Each point is reached from the start by the listed moves, each made once or not at all, plus a little noise. Is the number of moves made odd or even? Then give how often each move was made.

Moves:
(1): [-21  24  36  24]
(2): [-20 -40  20  13]
(3): [35 -9 30  1]
Start: [-11 -22  36  13]
Points:
[-34   1  76  32] => odd (1, 0, 0)
[-54 -37  94  53] => even (1, 1, 0)

Moves:
(1): [-16 -22 -19  55  11  30   3  29  15  -2 -30 -35]
(2): [  2  25 -30  -4  22   4 -11 -20 -18   6   4  18]
(3): [ -6  -8   3  15  -7 -12  11 -21   1   1  17  -5]
(4): [ -6  27   7 -29 -22 -41 -11 -17  -7  -2 -22   4]
(5): [ -5   3   0  -5  21   0  29  -8  21 -21   0 -16]
(6): [ -7  31   2  26 -12  29  -1  -8   6  -8  -1  -5]
(7): [ -5   3  14  -2  16 -13  63  61   5 -13  35  35]
(8): [  0   0  28   8  34 -26 -15   9  -8 -25  16  15]
(9): [ 28 -23 -16  19  -7  44  -2 -13  -1 -33 -31  -9]
Start: [ -6  -6   3 -12 -11  11 -18   2 -20  19  -3  21]
Points:
[ -7 -53 -14  70  24  62  86  50  20 -47 -14  -9] => odd (1, 0, 1, 0, 1, 0, 1, 0, 1)
[  2  34  25   6   2  18 -17 -36 -11 -68 -43  10] => odd (0, 0, 0, 1, 1, 1, 0, 1, 1)
[ -2  52   9  21  11  -3  12  -7 -43 -55  12  74] => odd (0, 1, 1, 1, 0, 1, 1, 1, 1)
[-15   4 -42  92  33  95  72  23  12 -52 -12   3] => odd (1, 1, 1, 0, 1, 1, 1, 0, 1)

Moves:
(1): [  4  -5  -1 -21 -15   2   3   2  -6  -7  -7  -6   9  12  -5]
(2): [ 12  23   6  16   6 -14  -3  12  -5 -23   6   4   0 -15  -5]
(3): [  0  -9   0  -7 -16   7  -1   6  -7   1  -9 -12   6  -1  10]
(4): [-11   6 -18   2 -11  -8   2  -3  16   0  -8 -23   8  10  -3]
(5): [ 21   5   9  -5  -2  -2   2  14   9   7 -13  -2   4  -6   1]
(6): [  3   2   3 -10   3   0  -7   3 -14   7  -1 -23  -1 -10   1]
(7): [-18   5  -2   6  -2 -12 -25  13  -7  -9  -8 -16  -8   4 -11]
(8): [-11  -2  -5   1   4  -9  -1   0   2  -7  -8 -10   3   1   6]
(9): [-10 -15 -31   1  -4   0  21  -1   2  -3 -38  -2 -17   8  -6]
(10): [  7   7  -8 -10  -8 -19 -18  22  -2 -13  -6 -19  -5   6  12]
(11): [ 22  13  21   0   4  -1   5  17   2  16 -13  -6  -7   5  16]
(12): [-5 21  4  0  4 -1 -7 19 -8  2  9 12 17  0 -9]
(13): [-15   6  24 -25  -4  30 -13   8   3  22  11 -14   7 -10  16]
(14): [ -7  13  -5   8   3  -2 -11  -4   4   3 -22 -13  -3  -9  10]
Start: [  6  17  -6 -12   9   4   1  -8   8  -1  -6   7   9  -2  17]
Points:
[  2  56  -9 -62  -8   3 -22  57 -20 -15 -33 -40  19 -11  21] => odd (1, 1, 0, 0, 0, 1, 0, 0, 1, 1, 0, 1, 1, 0)
[ 25  78   9  -2  15 -42 -58  54 -14 -19 -50 -66 -17 -21  40] => even (0, 1, 0, 0, 0, 1, 1, 0, 0, 1, 1, 0, 0, 1)
[-21  33 -47 -39 -14 -25 -10  39   2 -10 -80 -63  23  17  -8] => even (1, 0, 0, 1, 1, 1, 1, 1, 1, 0, 0, 1, 0, 0)
[ 37  66   4 -28   7 -37 -31  44  -9 -25 -58 -66   4 -12  52] => odd (1, 1, 0, 0, 0, 1, 0, 1, 0, 1, 1, 0, 0, 1)
[  8  40 -26  -4  -2 -18 -23  34 -10 -17 -91 -56 -11 -32  18] => odd (0, 1, 1, 0, 1, 1, 1, 0, 1, 0, 0, 0, 0, 1)
[ 13  68 -23 -20 -18 -34 -34  78 -18 -34 -95 -52   1   8  29] => odd (1, 1, 1, 0, 0, 0, 1, 0, 1, 1, 1, 1, 0, 1)
[-48  25 -30 -58 -38  23 -18  37   2   5 -56 -54  31  21   9] => odd (1, 0, 1, 1, 0, 0, 1, 0, 1, 0, 0, 1, 1, 0)

Moves:
(1): [  9  22  13  16   1   5 -14 -12   8   6   4  -3   2 -10   5 -10 -17  17
   2  19  -2 -20  -6 -11]
(2): [ 10  18  10   4 -14 -17  -8   0  -9   5 -14  -8   7 -18  14   7   9   0
   5  12  11  -6 -12   9]
(3): [  1  18   7   1   0   4   1   1   6  -4  -8  -4  -2   0  10   9   2  -4
  15 -10  -3   6  -6  -4]
(4): [ -3   4 -10  -9   0   6   9  -8   3  -7 -10  -4   2   2  17  14  -1   7
  -6 -10  -2  -9   8 -15]
(5): [-13 -12  12  -7   9  -9   8  14   0  -8  -7   4   4   2  18   0   3   3
  -9 -13   0  -6   7  12]
(6): [ -1  -2  -1 -18  13  15 -13  -6  -1   9  20  -8   5  -8  19  -6  18  12
   8  -4 -16  13  -2   3]
(7): [ -3  10 -11  -6   2  -1   2   2  11   5  -8 -19   1 -12  -2  14   2  -5
   2   5   2   0  -8   7]
(8): [  3   2   1  -5   1  -4 -14  -7   5   7   9  -4   0   2  -9   3  -3  -1
  -6  -7   7   7  16   5]
(9): [ -5  -9  -5 -13  -5 -11   5   6  -1  -1   0  -8  -6  -2   7 -14  -5 -11
   8  -9  -6 -11  -6   7]
(10): [ -1  23   4  -2   1  -9  11   1   1   9   3   4   5   3  -6   3   4  -1
  10 -13   2  -3  -7   4]
(11): [  3   8  -6 -16   5   0  -2   0  11 -13 -19  14  -7   6  -4  -4   8  -1
  -3   4  -4   3  17  -2]
(12): [  0   2  -5   7   2   3  -3  -7  -9  -2 -23  -8   5  18   2  -9   3 -15
  -8 -10   8  -5   0   4]
(13): [  8  -3  -3   1   7  -6   5  -4  -6   0  -3   3  15  13   4  11 -15   3
   9   6   2   2  15   4]
(14): [ -9  -4   7  -1   3   4   7  -8  -8   0  -5   1  -5 -14  -8 -15  -2   5
  -1  -9   3   8  14 -20]
(15): [ 14 -13  14  -4  -9  -3  16 -10  10   1  10  15 -11   0 -20  11  11  13
  14  -4  -1  17 -10   0]
(16): [ -1  -7   1  -8  -8 -10  10  -3  -3  -5  -4   8   0 -10   5   9  -1  -7
  -8 -11   9  -2  -7   4]
(17): [-10  -4  -6 -10  -6  12  -3   2  -4   7  -6  -2  -9 -12  -1   3  -3  -1
  10  -4   2   1   3   1]
(18): [  7   2  -2 -10  -5  -6   3  -5   6  -7  -6   2  -5   2   7  -7   6   9
  -6   9  17   0   2 -12]
(19): [  5  -3   4   0  -2  15   1 -12  -2   9   7   1  -8  -4  15  -7   2 -14
  -9  -1  -9   0  -1   6]
(20): [-12   1  16 -10  -8   3  10  -3  -5  -2  18  -4  14   1  -7 -10   2   6
   3   7   1   3   1   0]
(21): [  5  -4  -5  10   5   8   6   4  -4  -4  -1 -19   3 -10   5 -16   4  -1
  -2   0  15  -9  -3  -3]
(22): [ -2   3   0   1 -16  -3   5  11  -5  -6   5  11   7  -1  -9  -3  -8   8
 -15  -2   3   8  -8   6]
(23): [  4 -11  14  -3  -5  -2  -7   0   2   7  -2   6  -1  -2   1   0   4   3
  -3  -5  -3  -8  -1 -13]
(24): [ 14   3  16  11   2   3  -7  17 -25  -3  -9  -6   4  12  -4   8   5  -4
   0  -4   3   7 -10   1]
Start: [  2  -1  -6  -2   9  -3   5   5  -4  -7 -14  -6  20  -6 -10   4 -16  10
  -2   5  -3   8  -1  12]
Points:
[ 25  48  64  -7  18  24  -1 -23 -13  23  -7 -57  41 -26 -22 -16  18  36
  32 -30  12  23 -23 -14] => odd (1, 0, 1, 0, 0, 1, 1, 1, 0, 1, 0, 1, 0, 1, 1, 0, 0, 0, 0, 1, 1, 0, 1, 1)
[  5  14  12 -37  24  -6  54 -22  -6 -31 -95   3  29   3  56 -11   4  -2
 -26 -55  30 -18  39 -23] => odd (0, 0, 1, 1, 1, 0, 0, 0, 0, 1, 1, 1, 1, 1, 0, 1, 0, 1, 1, 0, 1, 0, 1, 0)
[-11 -25   6 -24   1   0  -4 -17 -22   9 -47  -6  13 -24 -17  -2 -20  -7
 -19 -40  25  10  23  -8] => even (0, 0, 0, 0, 0, 0, 0, 1, 0, 0, 0, 1, 0, 1, 0, 1, 1, 0, 0, 0, 0, 0, 1, 0)
[ 27   9  67  -2 -19 -13  10 -10 -32  -3 -20  -5  46  13 -38 -14 -40  31
  17 -26  10  19   2 -12] => even (1, 0, 1, 0, 0, 0, 0, 1, 1, 0, 0, 1, 1, 1, 1, 0, 0, 0, 0, 1, 0, 1, 1, 1)
